Each point is reached from the start by the listed moves, each made once or not at all, plus a little noise. Say if it took an odd or an even number of moves. Then give how often each move was made.
In the rows, 128 means zero.

Moves:
(1): [192 126 111 159 105 161]
(2): [111 176 149 148  99 126]
(3): [101 114 193 116  98 154]
Start: [138 168 116  85 128 108]
Points:
[ 95 202 202  92  71 132] => even (0, 1, 1)
[202 167  99 116 105 143] => odd (1, 0, 0)
[121 217 136 104 102 107] => odd (0, 1, 0)

Moves:
(1): [171  97 112 129 128 115 128 103 147]
(2): [133 155  98 171 128 144 109 133 114]
(3): [166 167 180 108 137 141 120 129 172]
(4): [134  95 151 140  70  81 120 146 174]
(5): [129 121 138 154 171 150 144 159 146]
(6): [135 119 110 132 108 193 132 147 123]
Start: [115 146 107 112 123 129 125 125 125]
Points:
[168 196 121 167 154 249 122 179 169] => even (0, 1, 1, 0, 1, 1)
[210 108 144 108  53 147 113 138 232] => even (1, 0, 1, 1, 0, 1)
[202 179 111 138 129 145  99 110 175] => odd (1, 1, 1, 0, 0, 0)
[166 170 160 176 118 133 108 178 220] => even (0, 1, 1, 1, 1, 0)
[165  81 115 125  65  69 117 117 193] => even (1, 0, 0, 1, 0, 0)

Moves:
(1): [177 138 141 146 125 106 182 105 112]
(2): [111 151 110  84 149  92 138 126 142]
(3): [108 138 141 151 102 116 117 134 112]
(4): [150 135 111 154 148 129 110 141 147]
(5): [120 121 178 106 154 117  97 169 157]
(6): [142 134 111 126 118 146 131 146 110]
(7): [111 121 131 151 154 104 162 130 116]
(8): [128 115 131 116  88 117 145 157 157]
(9): [130 161 137 133 161 159 173 107 132]
Start: [148 105 132  93 113 123 139 102 166]
Points:
[122 140 174  21 152  96 178 146 249] => even (0, 1, 0, 0, 1, 0, 0, 1, 1)
[172 133 110 137 144 137 222 144 185] => odd (0, 0, 0, 1, 0, 1, 1, 1, 1)
[149 155  93  88 158 109 232 144 205] => even (0, 1, 0, 1, 0, 1, 1, 1, 1)
[189 136 161  71 175  62 153 133 207] => even (1, 1, 0, 1, 1, 0, 0, 0, 0)
[143 159 158  32 182 127 164 134 191] => even (0, 1, 0, 0, 1, 1, 0, 0, 1)
[143 115 173 118 175 113 191 166 232] => odd (0, 0, 0, 1, 1, 0, 1, 1, 1)
[135  81 135 106  97  87 188 131 181] => even (0, 0, 0, 0, 0, 0, 1, 1, 0)

Moves:
(1): [ 83 143 114  90 144 149 123 120 138 162 133 128]
(2): [115 136 119 108 152 101 143 129 116 170 128  96]
(3): [130 117 122 130 110 149 130 138 134 113 139 113]
(4): [ 99 130 144 168 132 134 121  94 123  87 105 107]
(5): [142 147 109 144 140 103 129 114 101  74 117  93]
(6): [117 128 108 134 135 119 143 137 145 150  95 142]
(7): [103 121 133 109 107  93 123 119 132 132 103 130]
(8): [170 142 126 213 141 174 180 161 132  66 203 174]
(9): [119 118 123 102 131 135 114 100 158 139 138 107]
(10): [155 151 131  97 135 129 149 124 120 114 128  91]
(11): [115 134 133 164 173 106 131 139 120  71 113 120]
Start: [111 147 123 124 127 117 101 134 151 142 127 133]
Points:
[127 161 132 249 143 170 146 133 154  36 179 158] => even (0, 0, 0, 1, 0, 0, 0, 1, 0, 0, 0)
[ 52 195  84 120 222  70 116 125 117 106 107  60] => even (1, 1, 0, 0, 1, 0, 0, 0, 0, 0, 1)
[ 52 175 126 218 206 175 133 105 187  28 177 127] => odd (1, 0, 0, 1, 0, 0, 0, 1, 1, 0, 1)
